Each row of a before or after table is a point. One or more steps were done to the points. Then noise was added and the rows were shuffled. The steps act on how far a point lies along the listed directions, d1 being the first. Name the steps. A step turns or swaps two directions, mirrors them in a line or flattens them onto one, adds a multiple of one to another, or multiplies one. Angles are multiples of 10 degrees, from the lower direction toward the higher: turns from -170 to 170, lines from 10 to 170 but not 90. Use the fewest steps. Two steps may share a direction if one is a turn and the other turns, adds or multiplies; they go together, in the order done. Otherwise the lowest direction goes first.
In the rows, zero is written as 128.

Directions:
(1): [167 129]
(2): [127 167]
Before (8 x 2)
[[131  71]
 [142 160]
 [133 133]
 [159 161]
 [144 119]
 [106 161]
 [ 79  99]
 [139 118]]
After (8 x 2)
[[124 124]
 [ 91 102]
 [ 95 117]
 [185 119]
 [ 97 153]
 [137 116]
 [134 111]
 [163 172]]
Steps: mirror d1 and d2 in the line at 130 degrees

Directions:
(1): [110 114 134 121 132  63 146  99]
(2): [123 120  83 135  77 119 152 151]
(3): [134 129 119 135 101 111  61 112]
(4): [137  96 136 193 128 136 136 108]
(5): [ 86 105  90 116 145 155 121  97]
(6): [140 131 152 106  86 151 146  82]
Before (12 x 8)
[[159  99 102 198 125 150 123 176]
 [177 136 182 152  56  98 144 110]
 [134 115 164 183 131  80 129  81]
 [143 146 133 131  76 120 135 125]
 [128 128 140 155 124 136 130  99]
 [133 146 125 141 167 155 120 138]
 [122 132 142 108 152 124 143 128]
 [103 113 124 129 134  93 197 120]
 [117 132 102 108  98 166 122 143]
 [143 122 135 143  89  52 150 147]
 [105 118 107  74 105  64 114 141]
 [125 115 140 111 145 173 203 157]]
After (12 x 8)
[[132 135 127 126 112 161  95 128]
 [124 154 130 112 131 159 124 124]
 [143 159 140 143 150 202 107 152]
 [109 118 122 106  96  96 119 102]
 [124 136 120 131 105 126 104 112]
 [125 152 126 112 152 110 151 137]
 [150 116 112 182 109 142  89 157]
 [125 117 130 142 137 133 157 131]
 [132 119  97 171  91 169 157 153]
 [142  72 142 193 114 117  96 111]
 [142 155 101  79 122 102  89 191]
 [110 107  97 103  93 120 197 159]]
Steps: turn d1 and d4 by 130 degrees; turn d2 and d3 by 50 degrees; flatten d5 and d6 onto the line at 60 degrees

Directions:
(1): [131 134 106  83 104 152 123  73 145 114  99  98]
(2): [164 159 167  88 120 124 131 111 108 123 145 178]
Before (13 x 12)
[[113 109  78 117  98 160 106  75 158 104  87  90]
 [140 115 135 109 116 118 115 132 124 125 123  94]
 [161 166 142  85 119 112 136 109 108 128 120 147]
 [ 86  83  91 181 151 145 125 193 141 134 128  83]
 [107 103  78 145 127 156 112 126 160 126 106  80]
 [122  98 107 161 136 111 114 157 152 132 128 100]
 [131 132 123 104 132 127 134 107 133 143 121 125]
 [115 107  96 146 130 136 127 116 149 142 103  79]
 [190 167 179  37 116 145 128  53 135  90 134 166]
 [142 135 139 118 124 125 146 133 130 138 124 154]
 [ 88  98  78 130 111 162 128  79 139 119  84  52]
 [156 156 162 113 121 121 123 121 108 113 134 168]
 [154 142 159  80 129 132 129 102 103 112 156 180]]
After (13 x 12)
[[120 124 138 178 144 111 122 171 117 126 136 139]
 [126 121 126 145 133 121 145 151 135 143 123 137]
 [112 105 138 168 162 112 130 176 106 131 168 157]
 [158 143 134  85 114 137 129  79 132 131 114 128]
 [149 122 149 104 118 113 117 136 117 126 130 112]
 [154 129 199 174 180  91 135 195 110 127 189 194]
 [171 155 157  84 101 136 116  84 113 104 136 190]
 [160 148 124  73 106 159 115  82 138 112 118 139]
 [160 158 162  58 100 148 134  54  94 111 125 158]
 [135 143 142 153 148  91 139 171 104 144 139 146]
 [124 120  90  71 102 182 120  86 152 106  95  78]
 [134 135 138 117 141 116 135 127 122 148 136 145]
 [143 118 107  99 110 131 110  98 157 117 111  98]]
Steps: turn d1 and d2 by 100 degrees
